Every row gives one point. Any point is a mix of the corners, with weights that add up to 1. It lies inside the corners' shape when no weight is negative. Say inside or outside, and name the corners with a negative weight.

Corners:
(1): [-63  21]
(2): [71 11]
(3): [-34 -67]
Points:
[ 32 -26] -> outside (1)
[-14 -47] -> inside
[ 41 -31] -> outside (1)
[-51   1] -> inside

Corners:
(1): [65 32 29]
(2): [ 17 -16  55]
(3): [-45 -33 -95]
(4): [26 67 38]
Points:
[39 25 59] -> outside (3)
[22 32  9] -> inside
[28 47 33] -> inside
[ -4  23 -31] -> outside (2)
[58 29 26] -> inside

Corners:
(1): [-17 -31   7 -33  11 -10]
(2): [ -3  95   9  37  30 -51]
(3): [ -2 -14  14  29  46   2]
(4): [ 14 -16 -30  -9 -12 -21]
(5): [ 25 -20  11 -10 -27  10]
(6): [  3   1  17  12 -29 -21]
(7): [-20 -16   2   9   0  34]
Points:
[ -2  18  11   9  -2 -23] -> inside
[  2   7   1   8  -8 -18] -> inside
[ -2   3   1  -1 -11 -12] -> outside (3)
[ -1 -29  -1  -7   4   9] -> outside (2, 6)
[  6 -17   8  -6  -1   0] -> inside
[  2  43   5  19   9 -46] -> outside (5, 7)
[ 7  4  3 11 -4 -2] -> outside (1)
[-6  6  6 12 -3 -1] -> inside
[  0   6   9  12  -7 -13] -> inside

Corners:
(1): [ 74 -10  30 -14  -9  49  -7 -10 -37]
(2): [ -8 -10  82 -70 -85   6 -80 -28  24]
(3): [  3  56  58 -25 -29 -23 -95  56  21]
(4): [  0  14  47   6 -71 -35 -38 -16 -73]
(5): [  8  -3 -30   1 -16  52 -60 -28 -41]
(6): [-24 -14  12  83  50  38  57   7  14]
(7): [ 71  46 -32   4 -18  67   7  21  33]
(8): [-20 -11 -23  61  53   0  45 -28  60]
(9): [ 38  61  66  -5 -32  39  -1 -20 -54]
(10): [-56 -13 -31   3  59  18  39  53 -42]
Points:
[  6  18  25 -34 -13  26 -57   0 -21] -> outside (4, 6, 7)
[ -8  17  14   1  10  25  10  15 -36] -> inside
[-20   2  -2   5  20  21  12  22 -32] -> inside
[  5  -1   8  20  -7  17   8 -18 -20] -> outside (3)

Corners:
(1): [-52  53 -55  59 -46 -29   4  15  62   7  13]
(2): [-46  -2 -65  -2   3 -73  -7  33  49  48   2]
(3): [-24  15   3  30 -57  36  11  -2 -28  30  34]
(4): [-13 -27  73 -12  56 -44 -27  -1  43 -63 -29]
(5): [ -8 -32  68  52  53   7  16  48 -17 -61 -53]
(6): [ 92  39 -95 -31 -36 -48   5 -53  -7  26  17]
(7): [-52 -18  28  39 -20 -13  27  87 -35  -7  47]
(8): [-16  62   1  37 -11  19   9 -18 -40  30  24]
(9): [-44 -20  -1  66   7  -5 -46  54 -12 -10  39]
(10): [ 25 -15  62  42  26 -54 -45 -29  38  21 -40]
(11): [ 94  34 -90 -28 -27   0 -73  35 -16  68  74]
(12): [ 19  22 -64 -56 -36 -59 -42  18  -9 -37 -27]
Points:
[-28  19 -38  20 -13 -36  -5  18  26  23   9] -> inside
[ 22  17 -48 -30 -28 -47 -25   7  10   7   6] -> outside (5, 8, 9)
[ 23  13 -19   4  -5 -33  -4 -10  13  17   7] -> outside (9, 12)
[ 18  17 -23   6  -6 -27  -3  -5   2   3   4] -> inside
[ 38  19 -29  -4  -1 -34 -24   2   8  18   4] -> outside (3, 9)

Corners:
(1): [ 23  -1  -2  -4 -22  15  29 -12  21 -61  23  14   7 -44]
(2): [ -4  -5  79   3  -5  35  25 -26  -5 -15  -4  44 -41   5]
(3): [ -4  -1  23  -7  18  77  78  -5   2 -18 -51  48 -35 -52]
(4): [  2 -26  -4  23  17 -29 -52  37  54  11  56 -49  11  29]
(5): [-95  54  10 -25  20  42 -34 -26  -1  65 -31 -11  11  19]
(6): [ 10 -39 -24  34   0 -33 -54 -12  21   8   2 -19  46  35]
(7): [ 21   2   2  59 -11 -43 -31  13  20  -7  29 -67  55  15]
(8): [-23  36   4  10  21  48  52 -10 -19 -63   5  25 -64 -22]
(9): [-46  48  25  -2   6  78  57 -54 -23  69 -16  51 -24  28]
(10): [ 56 -37  11   7  -8 -68  28  15   9  29  38 -28  63  36]
(11): [ 18 -29  -7  43  -8 -47 -18   0  28   7  23 -44 -13 -26]
(12): [ -7  23  32  12  -3  10  52   3  34 -54   3  57 -40  10]
(13): [ 13  -9  -7   4 -11 -24 -47  19 -12  45  -8 -59  14  68]
(14): [ 51  20  22 -10  16  21  51  28  -4 -30  28  67 -43  -8]
(15): [ -8 -47   7  61 -38 -38 -28  26  13 -16  26 -28  83 -20]
Points:
[-21   5  11  15   1  14  11 -17  -2  21 -15  -1   4   9] -> outside (1, 4, 14)
[-21  -8   9  25  -2   5   3  -6   3   6   1  -4   6   4] -> outside (1, 7, 14)
[ -1  -9   8  19   6   9  20  -5   3  -1   3   4 -14   7] -> outside (1, 5, 7, 14)
[  4  10  13   8   6  20  22  -3  11 -12   3  18 -31  10] -> outside (5, 10, 15)
[-4  1 13 10  4 13 19 -9  9  1  7 18 -7  4] -> outside (7, 13)

Corners:
(1): [ 86  25   6  46  44  -6 -55 -71 -14  51  53 -16  44  -2  78 -25 -76 -46]
(2): [ 32 -16  34 -34  26  12  43  48 -16  -1  30 -13  17 -13 -42 -12 -15  16]
(3): [ -4  51 -83 -28 -19  -6 -22 -41  27 -49   2 -21 -27 -15   1 -36  12 -37]
(4): [-17 -33  -1  -6 -14 -13  36 -13 -26 -41 -47  19  32  17   3 -21 -21 -21]
(5): [-63 -14  25 -15 -28   7  64   9 -57  -9  20   0  14  66 -47  14  27  66]
(6): [ 10 -28  36 -22 -53   4 -25  56 -43 -35 -23   2 -14  30 -18   5   2  -3]
(7): [-61   5 -33 -40  25  34  -4 -10 -24 -50 -37 -38  23  15  29  35  39  16]
(8): [-88  35 -23 -61   4  15 -24  -5 -27 -20 -61 -19 -64  24  48   2 -30 -35]
(9): [ -2  13  23  47  22  17 -25 -71   7  41  53  37   5 -54  13   1 -62 -95]
(10): [ 38  -7  20  34  30 -74   6  50   5  35  13  15 -10  -6 -47  -3 -36   3]
(11): [-45  56  19 -22 -31  65  16 -11  27 -40 -60 -68  -2  16  15 -16   4  -8]
(12): [ 50 -83   2  27 -36  -3  -4  22 -30  18  20   3   2  20 -11   7  10  28]
(13): [  1  20 -61  -6 -32  64 -81 -42  75 -12  15  -5  23 -33  27 -30 -73 -57]
(14): [-24  52 -58   3 -33  62 -25 -16 -35 -29 -37 -38 -55 -32  -8  44 -17 -17]
(15): [ 35   1  24  28   6  -2  14  77 -38  27  20  60 -30   5 -14  -3  30   5]
(16): [-73  53  -3  -5 -30  23   6   1  11 -68 -21 -23 -66  -3  53 -41  21  36]
(17): [ -7   0  55  -9 -47  17  64  48 -16 -20 -13 -19  38  25   3  38  10  49]
(18): [-14  27 -14   9  54  35 -55 -47  73 -22  19  14 -59 -20  25  23 -84 -80]
(19): [ 69 -33   3 -21  13 -20  -2  39  -6 -11 -26  52 -24 -41 -30  35  25  40]
Points:
[ -3   0  -3  -3 -11  13  -6  -5  -9 -12  -5 -11  -8   2   8   5 -16  -5] -> outside (15)
[  1   7  -5  -2  -5   7  -2   5  -5 -15 -10   1  -9  -5   5  -2 -10 -12] -> outside (5)
[  7  -1  10   2  -1   5   8  20 -13  -3   4   9  -5   0  -4  -1  -6  -3] -> inside
[  6   6  -5  -6  -5  14  -9 -10   4 -17   2 -11   6  -5   5   1 -18 -10] -> outside (8, 15)
[ -7   6  -1 -10  -8  11 -16   0 -17 -11 -12  -7 -14   8  15   0 -21 -16] -> inside
[  9  -5 -10  -4  -1   9 -13   2  -7  -6   3   5   2  -5  -2   7 -19 -14] -> outside (11, 16)
[ -7  13  -7  -2  -5  17 -13  -3   1  -9   3  -4 -13  -3   7   0 -16  -8] -> outside (4)
